Each row of a before or after table is a point. The points were changed in one or more steps. Then noise was added and the rows were shuffled. The steps act on columns, c1 being the first. Name the steps. A step turns or swaps two columns, mirrors them in a line or flattens them onto one, adds a multiple of one to another, or multiplies or shifts one. Angles are multiples of 10 degrees, from the lower column toward the higher: turns from -170 to 170, lines from 10 to 170 but not 90. Use the fewest steps. Two steps may share a column if one is a turn and the other turns, adds or multiplies; they go together, in the order done. Otherwise the lowest column goes first.
In the rows, 128 means zero.

Before (13 x 2):
[[131 151]
 [143 132]
 [140 154]
 [119 159]
 [121 150]
 [136  88]
 [135 165]
 [128 121]
 [ 95 158]
 [133 156]
 [120 163]
 [  7 149]
 [ 78 115]]
After (13 x 2):
[[109 115]
 [101 110]
 [ 98 170]
 [ 84 126]
 [137 115]
 [100 106]
 [115 108]
 [159 153]
 [ 22 189]
 [132 132]
 [114 103]
 [120 102]
 [109  94]]
Steps: mirror c1 and c2 in the line at 160 degrees

Before (8 x 4):
[[115 161 114 177]
 [134 158 153 101]
 [ 77 138 145 174]
 [103 179 119 183]
 [ 50  42 115  86]
 [131  59 152 105]
 [137 146 224 160]
 [129 130 125 100]]
After (8 x 4):
[[147 157 146 156]
 [208 147 184  96]
 [122 160 109  81]
 [169 138  92  81]
 [127 131 126 156]
 [148  59 142 150]
 [133 179 103  71]
 [157  43  54 169]]
Steps: mirror c1 and c3 in the line at 60 degrees; multiply c4 by -1

Before (8 x 8):
[[153 128 132 131 143 158 140 101]
 [130 113  96 136 108  97 103 124]
 [141 125 127 137  88  97 100 148]
 [165 158 146  94 156 133 144 101]
 [107 124 122 158 111 100 109 126]
 [107 112 122 120 113 139 131 109]
 [132 137 131 110 154 160 115 110]
 [122 102 137 130 124 129 104  95]]
After (8 x 8):
[[ 82 125 108 137   9 105 100 148]
 [ 47 124 104 158  77 111 109 126]
 [ 61 102 134 130 115 122 104  95]
 [ 46 113 130 120  83 140 131 109]
 [105 158 145  94 212 121 144 101]
 [ 93 128 151 130 174 148 140 101]
 [ 71 137 150 110 205 150 114 110]
 [ 70 114  84 136  68 125 104 125]]
Steps: shift c1 by -60; turn c3 and c6 by -40 degrees; multiply c5 by 3

Before (10 x 11):
[[170  52  97 151  64 176 135 180 123 149 152]
 [163  52  87 136  94 157 168 102 150 139 202]
 [132 118 128  38 135 105 109 156 151 130 102]
 [112  26 173 164  69  41 119 174  88 138 128]
 [145 139 127  76 147 149 122 105 141 189 104]
 [106  97 136 149 123  89  66 142 152  95 124]
 [134  77  65 117 132 131 162 149 125 210 177]
 [196 105 106  92 158 156 153 136 140 198 210]
 [117 127 151  52 156 122 123 141 195 217 133]
 [129 128 135  39 119 110  52 113 156 174 133]]
After (10 x 11):
[[172  50  97 152 188 175 104 182 126 150 153]
 [116 128 151  57 101 123 138 140 194 217 130]
 [132 119 132  38 119 107 146 156 153 129 102]
 [113  26 173 167 188  40 130 170  87 136 125]
 [160  52  88 142 156 152  83  99 150 140 201]
 [194 103 103  94  99 154 109 132 141 198 211]
 [127 128 132  43 151 110 205 113 158 178 131]
 [146 137 129  75 108 148 142 107 142 189 108]
 [105  97 139 146 142  87 193 141 151  99 124]
 [136  81  65 118 119 132  91 151 124 213 179]]
Steps: turn c5 and c7 by 170 degrees

Before (10 x 18):
[[136 125 103 132 119  95 117 143 112 126 117 127 130 119 133 146 144 118]
 [104 140 109 115 125 203 125 134 117 118 121 142 137 120 121 132 123  84]
 [ 71 249 111 115 114 122 138 142 129 129 119 120 128 131 138 103 115 122]
 [130 122 104 144 126 131 135 149 152 124 117 115 175 131 118 102 146  94]
 [121 154 108 144 130 142 113  89 116 124 127 144 133 130 125 149 108 126]
 [130 136 202 139  96 107 120 105 131 116 149 120 159 204  91 146 114 131]
 [117 128 109 141 129 151 119 144 160 133 115 122 133 142 121 104 142 133]
 [104 156 112 157 132 102 118 141 140 113 127 114 132 119 147 148 146 124]
 [132 126 150 151 119 142 132 148 113 112 168 122 136 120  65 125 128 120]
 [121 140 130 146 118 113 140 146 120 122 135 138 150 128 145 110 144 122]]
After (10 x 18):
[[171 249  87 115 113 122 138 143 131 103 119 120 128 131 138 131 115 122]
 [147 121 142 145 126 131 136 149 148 103 117 116 175 131 117 136 150  94]
 [157 141 117 115 125 203 125 134 118 133 120 141 138 121 121 136 121  84]
 [129 140 121 146 119 114 140 147 117 111 133 138 150 128 145 137 142 122]
 [149 127 128 141 129 151 120 144 157 103 115 122 133 142 122 127 148 133]
 [ 63 136  93 139  96 107 120 104 133 147 149 120 159 204  91 137 114 130]
 [107 126 121 151 119 141 132 148 114 129 168 122 137 121  65 144 125 120]
 [154 156 115 157 133 101 119 141 137 151 126 115 132 119 147 139 148 124]
 [145 126 148 131 119  96 117 144 109 145 117 127 130 119 132 127 141 118]
 [149 154 132 144 130 142 113  89 119 149 127 144 133 129 126 128 107 126]]
Steps: turn c1 and c3 by 120 degrees; turn c9 and c17 by 10 degrees; turn c10 and c16 by -100 degrees

Before (10 x 24):
[[114 165  95 100 144 173 169 132  71  71 127 188 102 161 174 168  57 129
  108 144  86  72 139 182]
 [124  97 165  81  83 120 206 207 129 145 188  94  94 147 157 143 168 133
  170 174 178 155 164 121]
 [136 181  69 125 131  79 158 171  81 125 125 116  77 175 126  55 137 152
  136 130  92  67 133 156]
 [121 151 151 141  55 186 160 139  84 146 180 123 169 135 137 140  71  92
   65 118 186  50 148 154]
 [ 99  96  78  99  49 127  90  90 190 118 102 178 157  62 135  52  62  71
  114  69 119 165 128 208]
 [ 48 189  91  93  55 140 149 164 157  88 129  92 162  81  84 147 176 156
   67  96 145 169 155 124]
 [ 54 101 183 161 116 140 180  87 156 149 108 135 145 122 187 119  87 175
   77  95 158  91 153 105]
 [ 96 142 171 164 164 107 117 106  92  89  97 107 155  74 133  85  77 107
  128 137  82 107 132 119]
 [133 108  68 165  38 201 125 154  99  72 100 207 186 145  71 151 101  70
   69 115 103 136 155 154]
 [166 148 185 127  94  92 150  92 189 185 118 172 182 160  61 172 181  88
   64  92  66 143 151 197]]
After (10 x 24):
[[ 99 142 169 167 164 108 114 107  95  93  97 108 148  74 136 116 181 118
  130 136  86 141 133 176]
 [ 52 191  89  95  58 137 149 164 155  87 127  96 125  80  83  92  73 142
   65  95 150  92 155 126]
 [168 148 183 124  98  89 146  94 193 183 121 174 174 163  57  64  73 110
   59  93  68 119 151  75]
 [136 109  74 168  42 200 127 156  97  68 102 206 149 147  71  66 153 103
   70 113 105 116 152 111]
 [121  98 167  76  83 123 204 211 129 146 185  94 105 145 157 158  84 131
  175 172 179 108 167 116]
 [114 164 100 104 144 177 168 128  73  72 128 186 149 161 178 136 208 127
  110 144  84 171 137  62]
 [103 100  79 101  52 126  92  91 184 119 101 176 237  60 134 122 189 107
  116  69 118  78 124 156]
 [140 179  69 122 130  80 160 172  81 124 124 116 177 177 123 204 125 135
  139 128  92 187 137 153]
 [ 55  99 182 160 115 143 183  86 159 155 110 134 119 119 181 119 178 150
   78  97 161 156 150 155]
 [120 154 153 145  53 185 157 137  83 146 175 126 152 139 136  86 202 116
   66 119 190 195 146 115]]
Steps: turn c13 and c16 by -110 degrees; turn c13 and c24 by -120 degrees; turn c17 and c22 by 170 degrees; multiply c18 by 0.4

Before (10 x 48):
[[159  86 100 139 154 138 100 126 160 118 120 169  56 178 159  97 169  78
   92  71 165 142  81  90 113  95 171  92 118 101 104 138 175 101 135 148
  101 149  62 108 164 185 109 132 169 196 130  94]
 [150 109  59 116  97  85 114 194 142 171 185 139 104  98 152  93 193  99
  166  67 153 169  99 124 151 161 145  82 168  95 116  86 145 148 130 110
  163 137  82  87 155 146  85  79  62 162 149 109]
 [101 136 119 162 164 104 111 180 130 170 118 154 183  93 140 112 109 113
  130 110  48 182 128  83 149  97 143 194 146 128 127  90 159  66 145 151
  138  87  48 151  92 134  97 138 142 142 187 103]
 [140 127 106 122 101 128 136 179 116  85 146 141  97 123 162  82 195 118
   89  98 105 125 134 136 108 105 155  50 112 169  67 100 114 124 168 130
  105 117 101 108 147 140 102  84 128 157 178  73]
 [104  80 122 136 121  95 137 121 141  97  66  98  91  82  79 144 182 116
  145  77 103  72  77 184 125  83  74 139 153 159 190 137 121 156 108  84
  114 129 106  99  20 109  99  88 147 122 133 108]
 [123 166 126 150 131 157  90 129 135 119 162 114 108 108 127  95  94 136
   99 159 140 173 156 190 116 116 147 122 124 151 118 131 131 109 108 124
  174   7 133 124 134 141 156 103 103 103 179  94]
 [141 134 138 198 143 152  49 136 140 127 187 164 123 136 151 102 141  65
  115 179 139  69 139 106  77 118 140 130 131  73  93 135 163 157 121 103
  151 169 121  65  99 140  94 102 100 147 137 164]
 [ 94 114 105 120 116 168 102 180 101 164 121  90 160 211 113 156 116  71
  129 209 148 120 106 136 144 107 172  98  96 178 152 130 147 139 142 125
  153 127 106  51 107  39 146  46 146 179  97 115]
 [ 99 181 127 159 100  86  81 136 158 149  68 136  67 192  78 112 120 195
  110 186  85  75  76 115 137 112 107 165 126 173 169  69 128  70 111 109
   81 147 158 182 158 107  99 161 116 102 164 119]
 [128  66  91 165 204 177 104 141 190 107 187 193  51 167 213 100 114 135
  110 122 149 165 136 172  79  95 139 133  82 110 205 164 143 118 100 142
  116  98 136 119 144  91  93  74 205 111  71 122]]
After (10 x 48):
[[102 136 121 122 162 102 111 168 132 170 116 156 185  89 139 113 166 114
  133 124  16 182 125  83 145  96 141 193 147 129 124  89 160  65 147 148
  139  88  48 149  93 137  97 138 141 169 189  99]
 [138 125 107  83 102 128 136 160 116  86 148 142  92 125 161  86  79 118
   88 115 113 126 135 136 110 108 154  50 108 169  71  99 116 123 168 128
  108 114  98 104 145 138 106  82 129 179 176  75]
 [ 89 116 103 143 115 167 102 148  97 166 123  89 157 211 114 158 128  71
  132 158 155 119 104 140 144 107 174  99  99 179 151 131 150 138 140 126
  154 125 107  54 107  38 146  48 144 201  96 115]
 [142 137 137  75 145 150  49 123 139 126 186 162 127 137 150 102 175  64
  116 150 126  67 140 109  76 119 140 131 133  72  90 131 159 155 122 101
  155 171 120  68  97 142  93  99 102 151 138 163]
 [123 167 125 138 131 154  92 142 136 119 163 114 106 108 126  95 166 134
   98 139 181 172 159 193 113 114 146 118 126 149 121 134 132 111 110 122
  176   5 133 121 132 139 156 105 106 108 182  96]
 [ 98 182 125 113 103  86  82 150 156 150  69 136  69 192  75 109 157 196
  112 151  74  74  74 116 142 115 111 166 127 173 164  71 131  73 110 110
   79 148 157 184 156 106  98 160 116 109 165 118]
 [150 110  58  85  99  88 114 167 140 169 185 140 103  97 153  93  77 100
  168 101 148 168 101 123 152 159 145  78 167  93 115  86 145 149 126 110
  160 137  82  88 153 144  82  82  64 191 151 109]
 [160  84  98  88 152 137 101  93 156 117 121 169  58 179 164  96 113  78
   89 106 139 140  81  89 112  97 169  92 117 100 102 138 173 101 133 148
   99 150  64 112 166 186 107 131 169 188 131  91]
 [102  81 122  81 121  95 135 124 144  98  67  97  93  81  77 143 101 118
  149 105 139  70  77 187 123  85  77 141 150 162 193 136 121 157 108  81
  114 130 109 101  19 107 103  88 147 116 135 110]
 [128  65  90 116 205 179 107 150 191 104 187 193  48 165 215 102 164 133
  113 126 180 169 136 173  79  93 139 133  84 111 207 165 141 121  98 146
  113 102 135 118 144  88  95  73 201 121  68 119]]
Steps: turn c4 and c17 by 130 degrees; turn c8 and c46 by 30 degrees; multiply c20 by 0.4; add 0.7 times c24 to c21

Before (8 x 64):
[[140 150 102 139 142 114 100 151 128 146 131 149 152 135 137 118 110 145
  116 117 127 161 100 125 129 125 124 152 144 155 234 127 127 157  59 108
  146 125 146 152 138 120 134 146 130 119 127 147  86 152 164 135 111 111
  128 153 134 120 168 115  99 117 109 102]
 [155 108 148 160 119 109 170 136 129 124 122  95 134 126 135 135 142 145
  125 128 106 139 104 118 145 108 130 137 144 108 121 108 111 145 144 114
  139 153 133 179 122 131 143 127 136 117 105 150 149 149 104 137 155  99
  143 136 104 139 165 116 154 103 135 125]
 [147 106 115  98 146 169 161 146 122 116 132 147 151 136 143 106 129  78
  103 161 133 162 125 112  75  98 154 147  76 135 119 147 121 123 142 112
  144 160 148 114 124 108  86 113 125 124 165 148 158 132 148 127 146 124
   80 128 130 137 158 128  91 114 110 141]
 [144 122 120 134 189 124 117 116 122 139 147 138 147 120  98 111 108 136
  103 122 133 136 115 153 158 181 141 104 155 123 123 153 221 139 141 228
  107 126 135 116 127 160 117 118 100 134  98  91 133 160   7 127 153 123
  113 103  93 141 148 132 176 139 104 129]
 [118 101 113 101 122 117 111 158 146 124 137 142 111 111 148 120 131 131
  111 115 134 163 148 141 148  99 154 128 147 113 116 148 123 164 125 101
  147 154 120 125 125 148 121 132 152 111  99 140 114  46 123 139 134 107
  151 138 119 129 121 172 110 109 135 134]
 [143 182 137 151 137 102 149 140 154 131 128 152 111 133 133 135 146 116
  158 125 112 116 148 134 135 132 149 123 139 142 112 133 121 138 145 122
  140 117  86 125 143 152 113 139 114 126 114 158 156 169 139 141 134 109
  132 115 138 148 117 133 109 121 136 103]
 [149 137 106 171 123 153 124 104 135 115 135 145 153 131 143 113 112 124
  136 135 108 117 150 129 102 134 135 135 146 150 176 134 112 124 136 116
   93 158 147 117 181  68 134 147 149 127  99 173  99 163 148 128 105 112
  156 145 137 114 142 148 110 107 130 104]
 [116 120 118 109 125 118 121  91 112 114 142 109 117 136 119 116 141  99
  111 130 112 153 150 130 135 165 126 155 145 122 149 135 142 163 139 148
  142 128 142 123 129 135 134 145 131 105 145 173  82 153 148 116 149 123
  143 116 112 147 116 116 123 141 103 132]]
After (8 x 64):
[[144 182 137 152 137 129 148 139 155 131 128 151 110 133 133 133 147 115
  158 124 113 116 148 128 136 132 150 124 141 141 112 134 123 139 144 120
  139 116  86 126 143 152 114 138 114 126 116 158 157 170 139 140 135 109
  132 115 137 147 116 134 108 120 137 103]
 [140 150 100 140 143 128 101 151 129 147 132 148 154 136 137 120 109 144
  116 117 125 162 101 122 129 124 125 149 143 156 234 127 127 158  59 108
  146 123 146 152 138 121 134 146 129 119 128 147  87 153 163 135 109 113
  128 153 136 121 168 117 100 116 109 102]
 [115 119 118 110 123 128 119  90 113 113 142 109 117 135 118 115 141  98
  113 131 112 154 149 128 134 166 127 156 145 122 149 135 143 161 140 148
  140 127 143 123 130 134 133 146 131 105 146 173  81 154 148 116 150 122
  143 116 112 146 115 116 124 141 104 131]
 [117 102 114 101 122 129 112 156 147 125 137 143 111 111 147 120 130 132
  112 114 134 162 148 139 147 100 154 127 145 113 116 147 124 164 125 102
  148 154 120 126 124 150 121 131 152 112  98 140 113  46 124 138 135 106
  151 139 119 128 120 171 109 110 136 136]
 [155 108 149 162 119 127 170 135 128 126 121  96 134 125 135 135 142 145
  126 128 106 141 102 116 145 109 130 138 145 108 121 107 112 145 143 114
  139 153 133 179 123 131 144 127 137 116 105 148 150 150 104 137 154 100
  143 136 105 139 163 116 152 104 137 125]
 [148 137 106 172 122 130 124 106 135 116 136 143 152 129 144 112 112 125
  135 136 106 118 150 134 101 133 137 136 147 151 176 134 111 124 136 116
   92 157 147 117 181  68 134 146 149 128  99 172  99 162 148 127 104 112
  156 146 136 114 140 148 109 107 130 104]
 [147 107 114  99 146 127 162 146 123 117 134 147 150 136 144 105 129  77
  103 162 133 161 125 120  74  98 153 147  77 136 117 148 122 123 142 112
  145 159 146 113 123 110  85 113 124 124 165 149 158 132 148 127 146 125
   81 130 130 138 159 129  92 114 110 143]
 [144 121 120 134 189 133 118 117 123 138 147 138 146 118 100 112 106 136
  103 123 133 136 116 152 159 181 141 102 155 124 124 153 220 140 140 228
  107 125 134 116 127 160 116 118 100 134  99  92 133 160   6 127 151 123
  113 103  92 140 148 133 176 139 105 130]]
Steps: flatten c6 and c24 onto the line at 80 degrees

Before (9 x 64):
[[ 76 103 102 194 144 121  98  56 157 188 142  86 157 126 162 109 205 131
  164 123  62 177  65 160 110 160 159 122 123 108 115 140 114 190  57 149
   78 170 176 105  71 111 155 136 128 108 143 132 103 128 166 132  94 140
  126 122  81  68 100 106 116 125 183 139]
 [176  98 122 147 166 103 102  84 179 139 139 104 184 116 180 116 170 130
  117 151  77 174  87 204 148 129 119 155 117 128 104 161  96 164  72 154
   76 148 105  74  66 183 161 109 132 160 151 190 135 129 163 113  96 129
  139 122  62 103  86 119  78 128 164 106]
 [116 149 112  85  95 140 140 152  90  95 130 164 118 105  94  90  93 108
   99 124 130 100 174  78 184 117  85 121 140 145 127 140 170 121 149 141
  136 123 112 122 172 144 152 145 100 140 111 135  96 164 139 174 130 139
  182  83 165 138 183 170 139 147 106 167]
 [117 155 111  98 125  95 170 144  98 143 128 177 102 150 113 114  58  78
   96 101 112 105 124  98 137 108 118 198 156 191 196 118 173 108 160 123
  145 109 119 135 173 118 140 155 114 141 115 118 124 170 148 190 120 159
  167  71 114 127 162 168 131 125  97 172]
 [ 66 120 112 111  94 188 126 133 107  83 145 164 108 159  91 144  59 136
  131 130 160  92 146 150 138  96 125 170 165 102 156  85  63 140 111 109
  146 135  97  75  80 122 119 142 109 109 133 105 118 109 109  85 142 131
  167 119 121 151 111 151 162 143  52 115]
 [115  68 100 143 205 119 124 103 146 157 126 114 132 139 170 108 166 117
  117 140  75 194  70 168  90 141 107  86  89 131 110 131 113 199 102 150
  103 141 150  84 104 127 160 136 146 118 185 146 122 133 190 147  73 143
  101  89  63 101 106 117  97 127 188 129]
 [ 49  97 121 107 117 136 147 148  97 138 121 175 139 102  67 164 111  99
  127 130 147 116 111 158 111  85  85 160 175 137 167  97  75 108  87  82
  119 118 117 119  67 123  95 174 137 121 119 153 146  98 117 118 108 158
  140  95 127 145 134 110 136 165  97 105]
 [135 160 106  48 115 114 158 115 112 107 130 170 100 128  97 104  49  93
   79  83 116  93 180 120 124 111  89 141 141 134 176 126 173 104 150 135
  119 127  81 148 144 149 121 143  79 110 129 148 112 151 111 203 149 133
  134 102 103 155 192 165 135 186 115 183]
 [ 38 117 105 126 113  91 140 151 122 129 119 150 137 139 123 141  77 124
  121 129 172 102 106  99  79  64 148 149 120 149 172  85  95 175  97 107
  132 125 145 102  92 130  92 165 143 121 121 111 101  92  83 113 150 150
  114  99 147 129 162 106 159 148  59  88]]
After (9 x 64):
[[135 161 108  47 113 119 159 119 106 110 132 170 100 128  91 126  46  91
   79  83 117  53 176 125 125 110  92 142 140 134 179 124 172 100 151 133
  119 126  87 149 145 152 121 142  77 108 133 150 114 147 110 249 149 131
  135 101 100 154 130 163 137 182 115 180]
 [ 36 115 108 123 117  90 141 154 121 125 121 147 139 141 121 128  76 123
  124 124 173  85 101  97  74  63 146 150 115 154 171  82  95 177  98 107
  131 124 143 103  87 130  88 167 140 120 114 112 101  93  80 105 152 146
  111  98 144 129 123 101 161 150  60  88]
 [175  98 124 145 166 100 104  89 177 142 141 110 186 119 182 125 168 132
  116 154  75 188  84 202 145 132 114 153 115 128 100 162  92 157  70 151
   77 148 106  76  64 184 165 113 135 159 150 194 136 130 163 102  95 126
  137 124  55 106 144 117  77 129 168 108]
 [114  66 103 144 203 123 121 103 145 157 128 113 131 143 173 126 160 115
  121 140  75 175  70 161  90 142 108  83  88 133 110 129 110 201 105 147
  100 143 152  83 107 126 159 136 144 121 183 146 123 140 189 160  74 141
  100  87  62 102 177 113  99 128 188 129]
 [ 51  96 123 106 120 135 145 143 101 136 122 170 144 102  66 130 108  97
  125 124 153 119 108 161 110  85  85 163 182 136 165  99  80 107  86  86
  118 117 117 120  69 129  90 176 135 123 116 156 144  97 120 109 107 158
  138  95 131 148 126 114 137 169  98 101]
 [ 65 116 114 113  94 182 125 134 108  76 145 162 111 161  91 129  57 137
  132 130 159 125 147 150 137  95 128 172 163 102 155  86  65 137 108 111
  145 133  94  78  75 120 117 146 104 112 133 103 113 110 108  58 139 135
  164 119 122 151  88 150 162 146  54 109]
 [117 151 109  93 123  93 168 144 100 145 128 178  98 151 112 129  54  74
   94 104 112  88 128  94 134 107 119 202 156 194 196 117 171 104 158 119
  142 112 118 136 171 120 145 160 112 141 113 120 127 168 147 225 123 159
  167  68 114 128 127 167 131 127 100 173]
 [ 72 102 105 195 143 126  97  57 154 188 140  88 157 126 160 127 207 131
  164 123  60 176  70 161 107 161 160 121 118 105 114 139 111 189  57 145
   76 172 175 108  70 109 156 139 132 110 141 132 107 128 165 132  90 139
  123 121  80  65 154 102 111 126 182 138]
 [116 153 110  84  96 137 140 151  91  95 132 163 120 105  92 126  90 112
   98 124 131  67 173  82 183 119  89 123 139 141 127 141 171 120 148 141
  133 126 117 123 169 145 155 144  99 141 113 136  93 163 142 204 126 139
  185  85 168 141 131 172 136 150 110 165]]
Steps: multiply c16 by 0; turn c22 and c59 by 60 degrees; multiply c52 by 1.6
